Each row is a point. Each copy is the shape, with its points in the same order, turned, moved and blurred by noise. Is it also mirrored, or only turned?
In the rows, zero is written as 128.

Shape (9 x 3)
[[ 94 148 108]
 [200  76 139]
 [ 97 141 170]
 [111 133 136]
 [ 61  82 124]
 [201  67 143]
 [174 119 210]
 [102 142 171]
 [ 78 169 107]]
Copy 1 (9 x 3)
[[ 94 141 104]
 [156  68 194]
 [150 131  88]
 [125 115 113]
 [ 99  72  78]
 [161  58 198]
 [214 106 144]
 [159 126  96]
 [ 86 160  93]]
Copy 1 is: mirrored
Copy 2 (9 x 3)
[[ 77 146 103]
 [189  90 146]
 [ 68 130 164]
 [ 89 127 132]
 [ 55  77 106]
 [186  83 151]
 [138 115 220]
 [ 76 131 166]
 [ 58 169 101]]
Copy 2 is: only turned
Copy 3 (9 x 3)
[[103 145 105]
 [217  99 144]
 [102 141 168]
 [117 135 134]
 [ 82  75 120]
 [220  92 150]
 [179 137 214]
 [108 140 170]
 [ 82 165 104]]
Copy 3 is: only turned

Shape (9 x 4)
[[146  38 115 112]
 [132 194 127  89]
 [ 48 159 156 142]
 [119 175 140 157]
 [116 139 152 135]
 [175  99 166 135]
 [ 69 147  96  92]
 [ 23 151 180  87]
 [ 89 160  64  80]]
Copy 1 (9 x 4)
[[166 159 202  92]
 [134 119  67 112]
 [ 55  91 133 165]
 [135 106 108 172]
 [128 100 134 143]
 [191  96 158 111]
 [ 75 162 111 109]
 [ 28  74 134 104]
 [ 92 192  72 113]]
Copy 1 is: mirrored
Copy 2 (9 x 4)
[[164  48 109 101]
 [125 196 141  87]
 [ 37 144 176 145]
 [114 167 165 148]
 [117 139 156 131]
 [174 110 155 138]
 [ 58 145 111  91]
 [ 26 121 195  81]
 [ 80 168  87  76]]
Copy 2 is: only turned
Copy 3 (9 x 4)
[[193  68 114 116]
 [ 99 197 115 110]
 [ 64 137 152 182]
 [119 183 132 174]
 [126 149 146 152]
 [193 143 160 131]
 [ 72 126  91 128]
 [ 28 114 175 136]
 [ 80 140  54 116]]
Copy 3 is: only turned

Shape (9 x 6)
[[123  96 125 223 120  95]
 [132 173 141 111 172 174]
 [135  51  72 111 145 101]
 [200  76  67  99 207 189]
 [149 159 166  90 142 126]
 [128 118  94 174 108 155]
 [152 130 128 169  58  72]
 [118 184 151  70 158 148]
 [125  74 166 153  85 133]]
Copy 1 (9 x 6)
[[ 86  61  82 167  60  97]
 [130 175 118 112 103 181]
 [112  64 100 120 183 104]
 [154  95  45  88 192 200]
 [161 163 139 103 102 127]
 [111  92 104 186 108 152]
 [152  96 123 197  83  60]
 [137 194 157 103 119 153]
 [137  51 155 143  80 123]]
Copy 1 is: mirrored
Copy 2 (9 x 6)
[[ 56 110 200 158  95 122]
 [ 99 163 100 116 190 176]
 [ 87  34 113  92 115 118]
 [103  44 119  49 175 229]
 [148 150 114 116 169 132]
 [ 66 122 131 119  88 171]
 [117 146 171 122  60  92]
 [128 171  72 108 189 138]
 [132  99 140 183  89 137]]
Copy 2 is: mirrored
Copy 3 (9 x 6)
[[128 107 181 203 174 130]
 [125 156 149  59 152 190]
 [161  25 122 119 161 141]
 [201  48 137  64 168 242]
 [148 148 155  62 114 134]
 [117 106 137 165 141 188]
 [144 128 142 184  96 107]
 [123 160 130  29 133 152]
 [108  87 195 143  98 136]]
Copy 3 is: only turned

Shape (12 x 8)
[[102 123 138 140 156 138 152 144]
 [ 98 142 103  88 150 108  94 116]
 [156 109 134 126 111 111 150 100]
 [152 104  91 143  96 127 132 122]
 [146 129 103  89 162 110  99 104]
 [150 116 125  98   7 149 138 111]
 [152 155 124 150 160 150 128 102]
 [152 100 145 172 148 141  28 112]
 [155 109 131  90 151 156 130 139]
 [147 104 105  98 141 137  12 121]
 [121  95 110  99 163 159 152  99]
 [156 109 103 182 143 115 152 126]]
Copy 1 (12 x 8)
[[116 139 157 143 139 164 143 141]
 [116 171 142  98 158 128  92 120]
 [143 133 132 136 118 105 154  94]
 [149 121  92 149 106 127 137 123]
 [154 146 136 107 156 115  85 114]
 [157 132  69  86  53 138 192  81]
 [174 167 148 168 135 144 124 113]
 [152 150 149 170  58 141  39  98]
 [167 117 156 113 137 146 122 126]
 [160 142 123  95  90 129  14 116]
 [149 106 139 130 172 166 122  91]
 [142 123 116 202 124 111 137 139]]
Copy 1 is: only turned
Copy 2 (12 x 8)
[[104 131 135 101 131 129 159 169]
 [ 73 117  86  99 132 136 101 121]
 [133 121 131 139 133  95 156 114]
 [141  89 109 143  92 113 138 129]
 [110 102  88  86 140 107 108 101]
 [166 113 128 210 112 174 136  83]
 [146 146 129  78 103 101 121 133]
 [140  92 156 103 115  86  32 157]
 [144  91 120  87 157 134 136 123]
 [125  56 104  95 125 129  28 123]
 [103  97 140  78 123 129 167 114]
 [144 121 116 114  87  73 155 158]]
Copy 2 is: mirrored
Copy 3 (12 x 8)
[[116 116 136 150 155 160 151 126]
 [ 79 141 100 120 140 114 109  88]
 [160 111 129 125 136 108 111 144]
 [147 109 114 144 100 135  85 147]
 [117 109  98 117 133 102 110  77]
 [151 164 158  79  62 125  78 187]
 [168 133 125 146 147 150 123  79]
 [121  94 185 180 121 122  58  51]
 [130  90 131 106 111 139 146  99]
 [ 85 100 141 129  88 107  59  41]
 [127  89 108  89 155 166 121 108]
 [167  96 110 183 137 142 107 134]]
Copy 3 is: mirrored

Shape (15 x 9)
[[ 85 157 118  64 106 142 103 179 175]
 [181 147  90  70  72 136  84  81 197]
 [157  56 203  82 135 110 185 182 137]
 [ 90  83  81  69  82 108 175 139 142]
 [177  87  69 122 121 121 165  49  80]
 [117 154 113 179 147 135 147  85 183]
 [ 58  68 106  94 101 103 131 163 104]
 [143 107 131 193  55 101 163  84 132]
 [167  77 212 108 132 141 187 118 186]
 [ 54 139 146 119  73 148 155  80 156]
 [120 163  93 192 154 201 141 185 140]
 [128  96 201  67 113  95  82 121  99]
 [ 88 103 105 175 150 131 177 101 130]
 [144 166  83  67 108 119 174 142 172]
 [136  67  90 162 160  58  97 138 147]]
Copy 1 (15 x 9)
[[103 215 139  67  99 127 139 189 167]
 [151 140  62  26  83  59 107 122 175]
 [160 101 138  54 186 169 179 196  61]
 [ 64 120 121  62 133 146 203 131 168]
 [111  38 114 129 111  80 135  65 103]
 [169 136 133 153 164  71 129 129 178]
 [ 37 140 104  98 166 156 165 155 122]
 [175 124  53 156 158 121 169  96 140]
 [213 105 139  59 202 135 149 151 110]
 [126 198 125  98 167 126 155  93 158]
 [141 137 155 188  93 147  91 197 178]
 [111 159 100  45 183 126 106 146  51]
 [115 111 151 165 182 108 155 129 157]
 [127 139 147  68  70  97 182 146 165]
 [ 76  85  80 141 180  58 144 203 130]]
Copy 1 is: mirrored
Copy 2 (15 x 9)
[[ 78 177 110  60 125 137  67 176 166]
 [171 159 136  48  27 165  98 162 151]
 [ 84  76 221  83 169 110 140 174 116]
 [ 95  82  83  49 119 116 125 140 149]
 [200  91 109 109  90 120 160  82  86]
 [151 149 133 155 122 181 115 100 198]
 [ 70  80  85  92 133  80  86 129 134]
 [102  94 142 162  55 158 170  93 144]
 [116  85 234  90 147 178 133 145 147]
 [ 62 128 116  88 102 181  99  70 163]
 [122 181  92 189 172 186 112 171 134]
 [ 85 135 209  75  98  70  77 119 103]
 [128  91 108 154 155 149 119  85 158]
 [139 155 107  45 124 147 155 161 171]
 [160  84 130 162 106  63  90 155 177]]
Copy 2 is: only turned
Copy 3 (15 x 9)
[[ 87 150 103 129 154 148  96 180 198]
 [168 168  73  54 167 143  60 113 163]
 [144   7 147  91 110 117 174 186 149]
 [120 143  49  97 109 112 180 154 192]
 [158 161  77  60 108 111 183  96  66]
 [122 151 145 121 116 132 134  37 137]
 [ 67 121  73 132 110  75 166 173 153]
 [148 134 102  80  25  90 114  86 137]
 [150  23 163  45 109 141 140 117 162]
 [ 59 145 123  62  84 138 130  91 180]
 [105 116 117 214 107 192 116  91 112]
 [ 93 100 143  55 133  81  98 206 115]
 [102 124 121 124  97 111 190  67 137]
 [164 160 109 111 141 157 146 153 189]
 [152 110 111 151 152  17 133 106 114]]
Copy 3 is: only turned

Shape (15 x 11)
[[144 115 183  85 135 170 182  73  85 148 190]
 [119 145 140 153 156 175 185  64  94 102 186]
 [175 139 113 111 138 135 114 186  96 129  79]
 [162 111  93 165 145 100 190  93  82  69  84]
 [110  94 170 167 113 218 176 181 115  74 107]
 [187 137 189 125 151 187 144 184 155  60  97]
 [184  73  77 152 123 148 112 143 196 107 144]
 [154 185  78 165  90 125 113 112 149 139  83]
 [179 138 103  86 104 107 168 163 107  60 179]
 [123 116 115 113  58 122 168 133 192 107  77]
 [ 88  81 121 125  52 148  72 159  94 101 176]
 [142 143 141 179  60 100  76 156 159 148 133]
 [188 136  71 175 157 186 116 149 159 156 127]
 [ 85  91 114 168 127 131  87 183 194  98 159]
 [141 104  76 102  82 112  93  62 205 106 163]]
Copy 1 (15 x 11)
[[ 96  77 184 175 154 140 144 132  82 133 191]
 [ 70  89 131 144 150  98 209 149  78 142 166]
 [179 165 131 125 124 136 109 119  84 126  67]
 [144 123 125 174 151  77 213  81 105  83  57]
 [160  44 145 106  90 129 197 190  93 149  79]
 [218 129 168 127  81 106 178 193 103 148 126]
 [200  90  82 101 102  49 145  92  98 153 163]
 [122 175  82 140  97  70 117  90 120 172  87]
 [157 133 134 129  73 142 181  67  38 104 150]
 [163  92 118 130  53 103 147  53 163 152  96]
 [103  64 127   7  79 112 106 105  64 110 129]
 [122 120  86 103  33  71  59 117 113 108 126]
 [176 142  72 134 136  69 116 140  76 203 129]
 [165  95  54  52  81 103 129 145 133 110 163]
 [124 123 110  75  95  59 133  24 143 153 200]]
Copy 1 is: mirrored
Copy 2 (15 x 11)
[[119  52 131 151  99 193 124 128  94 146 173]
 [ 86  79 106 151 138 161 153  77 107 127 186]
 [175 164  96  97 146 122 132 137  87 141  65]
 [170  90  82 143 181 102 156  54 110 173  98]
 [ 90  94  97 117 189 197 114 119 138  88  47]
 [150 163  97 102 216 212 100 141 137 124  97]
 [122 137  16 149 185  96  57 146  94 139 119]
 [139 195  85 144 117  79  96  78 147 163 108]
 [146  94  45  52 134 156 118 122 104 198 136]
 [170 112  50 145 129 111  50 113 189 149  83]
 [ 97  74  79  50  90 114  46 115  78 102  80]
 [ 99 167 122  93 128  72  29 126 125 159  96]
 [ 99 198  62 165 155 116 114 152  88 136 117]
 [ 90 125  54  75 178  68  54 159 134  85 122]
 [145 119  30 137 109  82  17  97 111 139 186]]
Copy 2 is: mirrored
